Rows are points. Each copy is the shape, with its points in the same order, stretched, turned, moved and blurred by noise. Say if it was mirrored as well.

Shape (5 x 2):
15; 43
-13; -32
107; 21
3; -11
-13; -8
Copy 1 (5 x 2):
59; 6
-51; 10
41; -119
-18; -3
-17; 20
Copy 1 is: only turned
Copy 2 (5 x 2):
-32; -24
32; 28
25; -105
14; 7
7; 24
Copy 2 is: mirrored

Shape (7 x 4):
-35; 10; -80; -8
-26; 35; -59; 26
76; -20; 27; -28
-11; 12; -9; 57
-21; 24; -19; -33
43; -85; -8; -80
13; -55; 53; 8
Copy 1 (7 x 4):
6; 37; -25; 63
46; 34; -26; 29
-30; 28; 9; -60
52; 0; -50; -27
16; 10; 23; 29
-110; 10; -2; 2
-22; -47; -26; -52
Copy 1 is: only turned
Copy 2 (7 x 4):
36; 5; 63; 8
32; 32; 22; 37
-59; -49; -21; 6
23; 21; -40; 55
-10; 18; 38; -18
-36; -103; 33; -53
-3; -39; -68; -4
Copy 2 is: only turned
Copy 3 (7 x 4):
18; 5; -21; 78
-19; 18; 4; 66
49; -89; 8; -46
-36; 32; 43; 2
-11; -30; -13; 31
95; -91; -42; -44
-6; 12; 16; -86
Copy 3 is: mirrored
Copy 4 (7 x 4):
-16; -83; -5; 13
20; -73; -23; 8
21; 42; 89; -60
21; -16; -28; 29
-10; -27; 0; -42
-56; 35; 112; -26
-21; 75; 31; 16
Copy 4 is: only turned

Shape (12 x 8):
8; 11; 12; -5; -2; -21; 6; 15
19; -30; 47; -2; 14; -4; -22; 11
6; -8; -12; -5; -19; 1; 15; 4
-29; -26; -4; 1; -13; 8; -15; 4
10; 5; -6; 6; -16; -21; -22; 10
21; -8; -14; 0; -7; -5; -3; 2
-34; 13; -12; -23; -34; 46; -3; 7
-8; -6; -13; 1; 6; -20; 26; 1
-19; -10; 35; -50; 7; -7; 26; -121
-50; 14; 20; -27; -9; -22; -16; 3
-15; 8; -11; 4; 14; 40; -12; -15
-20; -1; -19; -46; 10; 30; -18; -9
Copy 1 (12 x 8):
6; 7; -22; 9; -10; -3; 18; 3
19; 4; 27; -35; -28; 29; 14; 10
-3; 18; -2; 15; -8; -11; -5; 10
-16; -6; 34; -9; -32; -5; -18; 2
-13; 5; -7; 9; -8; -18; 25; 14
3; 12; -1; 5; -5; -17; 3; 22
-43; 19; -3; -20; -5; -21; -33; -9
16; 1; -7; 25; -11; -18; -10; -1
73; -8; 99; -49; 14; -11; -33; -63
-11; -14; 6; -24; -31; -13; 3; -41
-15; -14; 5; -20; 17; -16; -33; 11
-3; 4; -6; -46; -10; -35; -35; -5
Copy 1 is: only turned
Copy 2 (12 x 8):
8; -9; 14; 0; 7; 20; 4; 2
-10; -2; -53; -11; 0; 33; 5; 0
13; 23; 23; -21; 9; 1; 6; -6
1; 12; -24; -35; -31; -5; -7; -6
17; 8; -1; -29; -6; 24; -17; -21
10; 19; 10; -29; 10; 9; -7; -13
3; 6; 33; -33; -22; -8; 47; -10
4; -1; 20; 1; 2; -14; -11; 9
12; -35; -75; 95; 36; -58; 91; -51
11; -44; -31; 11; -34; 3; 25; -3
-30; -11; 15; -22; -12; -14; 20; -10
5; -28; -7; -31; 3; -18; 45; -13
Copy 2 is: only turned
Copy 3 (12 x 8):
-15; 17; -9; -3; 10; 0; 0; 2
7; -31; -20; -41; -30; -56; 15; 14
8; -3; 3; 9; -15; 6; -14; 8
7; -7; 44; -8; -8; -31; -7; 13
-16; 31; 6; -12; -15; -25; -8; -19
-6; 2; -6; 11; -29; -19; -7; -3
20; -43; 32; 42; 4; 7; -34; -24
5; 28; 4; 2; 15; 8; -6; 35
109; -15; -15; 74; 8; 40; 85; 7
41; 27; 24; -3; 40; -7; 11; -12
-21; -33; 10; 42; 1; -36; -4; -7
52; -21; 7; 42; -11; -32; -29; -20
Copy 3 is: mirrored
